Rows are points. The points of each table are mixes of a few directions, plus a little noise. How many directions does each table use, and how many do they share? Where both have some left over, give the other angles between the two spaces (their principal angles), to ten degrees, smallest first.
(in the rows, 128 means zero)

First (6 x 3):
[[123 156 169]
 [126 136 140]
 [122 161 176]
 [129 123 120]
 [144  45   7]
 [124 147 156]]
Second:
[[ 59  82  97]
 [125 167 182]
 [191 116  83]
 [137 147 150]]
Directions: first 1, second 2, shared 1

First:
[[149  81 145 170 124 151]
 [ 83 199 125 107 122  79]
 [112 120 167 195 110 108]
 [ 94 176 137 130 119  89]
 [173 108  69  28 159 184]
 [190  24 143 175 133 194]
 [107 141 152 170 113 104]
 [117 178  89  49 141 117]]
Second:
[[177 154 142  94 113  74]
 [149 137 132 120 101 102]
 [182 144 165 143 190 141]
 [ 84 122 107  96 145 133]
 [ 12  87  63 123  58 147]
 [178 114 169 240 167 203]
 [158 130 142 158 109 128]
 [ 85 134 103  53 139  98]]
Directions: first 2, second 3, shared 0; angles 30, 70

First (9 x 8):
[[ 83 100 176  97 157 131 132 132]
 [ 81 101 175  95 154 126 134 131]
 [106 122 177  75 153  66 169 102]
 [186 158  53 192  88 164 100 141]
 [176 163 100 133 106  73 155 104]
 [179 160  80 159  99 120 128 120]
 [139 131  95 167 111 185  92 150]
 [179 156  57 189  90 173  95 144]
 [ 24  66 240  46 195 113 149 126]]
Second:
[[185 144  81  62  88 106 132 113]
 [121 130 119 109  90 122 161 198]
 [198 172 162 124 206 156  69  24]
 [ 65 154  84 138  76  97 169 161]
 [ 76  37 161 185 156 152 114 129]
 [ 69 152 124 129 124 168 170 147]
 [182 108 163 149 154  99  81 125]]
Directions: first 2, second 5, shared 0; angles 30, 90

First, 9 rows:
[[142 105 139 155 166 133 103 127 103]
 [183  84 192 198 120  73  85 134 134]
 [141 100 137 134 167 139 100 115 184]
 [124 123 121 122 146 141 123 122 144]
 [108 147 107 101 125 144 145 127 131]
 [ 99 176 104 103  78 127 173 143  64]
 [ 95 149  87  84 150 171 145 121 133]
 [105 185 118 111  33  95 187 153  53]
 [153  88 150 147 168 128  88 113 206]]
Second (9 x 9):
[[147 114 128 127 153 141 107 124 174]
 [ 91 133 134 118  93 103 152 116 140]
 [130 112 141 150 147 124 115 126 100]
 [150 112 141 157 154 128 105 133  89]
 [166 173 117 113  67 119 147 162 118]
 [122 130 150 151  91  91 141 133  85]
 [143 101 152 162 145 114 106 127 109]
 [ 89 164  30  21 208 249 143 111 203]
 [116 113 163 153  91  80 135 121 137]]
Directions: first 3, second 4, shared 3

First:
[[141 189 138 151 162 123 130  97 150 166  39  88]
 [106 166 117 117 110  95  46 172 161 161  81 124]
 [119  65  72 130  85 159  66 121 145 116 177 112]
 [112  69 109 103 111 130  96 133  98 132 170 150]
 [135  74 165  78 145 147 176 141  76 140 149 131]
 [121 156 123 154 184  86 165  90 172 113 170 188]
 [126 186  95 193  98 116  94  81 120 113  82 124]
 [160 113 205  97 129 168 249 188 103  81 155 107]]
Second, 9 rows:
[[ 92  77 125 128  44  94 134 104 176 127  82 190]
 [172 161 146 131 192 180 162 132  87 127 139  51]
 [ 96  87 124 128  58  96 128 110 169 127  93 183]
 [163 160 139 130 187 167 147 136  92 127 146  67]
 [108 129 112 125 121  99  89 140 137 130 148 164]
 [ 94  90 120 127  62  93 119 114 167 128 101 187]
 [123  83 147 133  65 136 184  91 158 124  63 135]
 [154 159 132 128 181 154 131 141  97 128 153  84]
 [151 205 106 122 243 133  57 183  69 133 228  92]]
Directions: first 6, second 2, shared 1; angles 80

First, 10 rows:
[[141 127 136 188 113 193  89 136 111 147 162  85 178 146]
 [134 134 103 141 124 134 118 135 116 121  91  64 170 124]
 [ 97 110 167 155 108 183 160 104  86 151 188 170 138 191]
 [120  87  85 162  92 160  75 132  74 116  29   7 213 152]
 [149 158 108  63 183  36 153 143 195 100 120 208  24  49]
 [ 83  65 179 145  54 181 120  91  64 160 127 114 187 233]
 [143  98 157  88 114  81  75 132 170 135 121 181  75 118]
 [128 147  91 103 178  85 164 139 145  98 114 176  64  77]
 [142 159 115 143 171 133 146 139 145 121 172 172  86  93]
 [149 192 141  92 143  93 180 129 173 132 157 105 141 102]]
Second:
[[160 180 164 111 122 141 143 111 162 144 151  96 129 140]
 [116 119 236 132 116 167 167 126 126 121 140  62 162 246]
 [ 94 100  81 138 150 138 151 117  73 101  77 171  83 133]
 [152 127  38 109 109 114  53 103 116 132  37 127  95  60]
 [132 165 167 123 209  93 212 179 175  78 163 117 104 127]
 [ 99  65 118 124  20 118  64 109  93 185 122  96 248 142]
 [ 74  98 129 129  71 145 169  92  67 163 153 143 198 173]
 [133 120 134 159 198  91 133 201 174  96 194 178  95  78]
 [195 179 130 125 124 156  60 106 175 154 140 129  79  91]
 [126 126  81 130 158 116 129 134 118 107 101 161  84  90]]
Directions: first 5, second 6, shared 4; angles 90

First, 9 rows:
[[132 126 126 135 141 102 145 132 127 143 138 117 110  95 130 142 106 158]
 [149 124 145 139 149  96 129 133 127 153 128 120 141 144 119 119 136 115]
 [137 125 130 119 128 127 123 117 130 131 113 139 143 149 136 101 151 109]
 [122 131 139 139 122 165 109 144 122 119 140 117 146 165  96 152 137  92]
 [114 148 155 153 128 124  73 140 143  88 115 151 153 203 126  97 137  95]
 [127 123 109 101 113 135 134 102 132 120 104 154 129 118 159  93 148 131]
 [129 129 134 124 121 146 109 124 130 116 117 139 149 167 125 110 153  95]
 [120 126 133 164 145 142 158 178 108 158 197  56  92  74  62 249  62 162]
 [123 117  80  80 107 114 171  83 136 125  99 160  89  38 199  93 119 196]]
Second, 8 rows:
[[142 129 143 129 139 121 150  72 120 151 110 144 120 125  83 137 130 127]
 [130 137 151 139 164  66 135  30 144 137  92 127  96 116  99  98 118 176]
 [122 104  87 106  93 184 128 171 106 117 134 141 138 110 153 136 144 116]
 [128 189 185 129 136 118 162 134 166 155 167  86 127 144 101 190  98  87]
 [120 139 113 116 109 148 123 162 137 101 140 115 126 130 169 126 136 118]
 [119 148 160 147 133 134 104 166 120  97 129 134 132 194 120 118 121 106]
 [162  98  83 116 108 135 144 141 125 164 138 135 156  87 154 138 172  96]
 [100  81  99 140 143 114  76 148 106 105 109 143 129 116 146  77 106 200]]
Directions: first 4, second 6, shared 1; angles 30, 30, 30

First (9 x 24):
[[124 129 146 138 139 139 119 112 110 134 135 137 114 149 109 118 150 131
  166 111 128 150 115 154]
 [132 126 107 116 115 113 139 147 149 121 118 118 144 102 150 140 103 124
   82 148 128 100 144  97]
 [126 129 133 131 131 132 125 124 124 130 130 130 124 134 123 124 134 129
  138 123 127 135 124 135]
 [125 130 144 138 138 138 121 114 113 133 134 135 116 147 112 119 146 131
  163 113 128 148 117 152]
 [125 128 144 137 138 137 121 115 114 133 134 135 117 146 111 120 145 132
  162 114 128 147 117 151]
 [127 128 133 131 132 131 126 123 123 129 130 130 124 134 122 125 135 130
  140 124 128 135 123 136]
 [140 124  71  96  92  94 155 178 182 110 104 104 171  62 187 158  63 116
    7 183 130  57 168  47]
 [127 128 135 130 131 132 126 123 122 130 130 131 123 135 122 124 135 129
  140 123 128 135 125 136]
 [125 129 141 135 138 136 121 116 115 133 133 134 118 144 114 122 143 130
  157 116 128 145 119 146]]
Second:
[[105 149 145 146 109 126 134 119 103 128 156  89  97 186 105 105 149 120
  198  80 155 172 138 171]
 [116 125 141 111 148 136 126 100 115 144 132 131 135 123 110 113 156 137
  156 125 133 145 133 137]
 [139 126 150 127 132 129 124 117  91 105 109 132  99 142 109 132 140 132
  175  98 105 133 124 149]
 [118 135 139 113 122 121 137 115 102 119 127 103 113 142 112 118 143 128
  171 100 133 142 148 141]
 [125 122  97 136 137 135 123 144 187 162 145 151 174  95 158 132 108 126
   43 187 144 109 115  92]
 [124 138 136 119 107 114 141 128  99 103 121  93 103 149 118 125 130 123
  170  91 129 135 151 140]
 [138 125 116 139 124 128 125 146 148 126 125 140 135 119 144 140 109 125
   92 146 123 112 118 115]
 [130 122 116 111 129 122 133 132 141 129 119 129 147 100 140 134 118 129
   96 148 126 110 138 104]
 [149 114 117 128 138 130 121 141 146 122 108 159 142  96 145 148 108 132
   79 158 105  97 114 103]
 [135 124 123 151 136 139 116 138 150 140 136 153 136 128 137 133 119 127
  100 148 126 125 103 127]]
Directions: first 1, second 4, shared 1
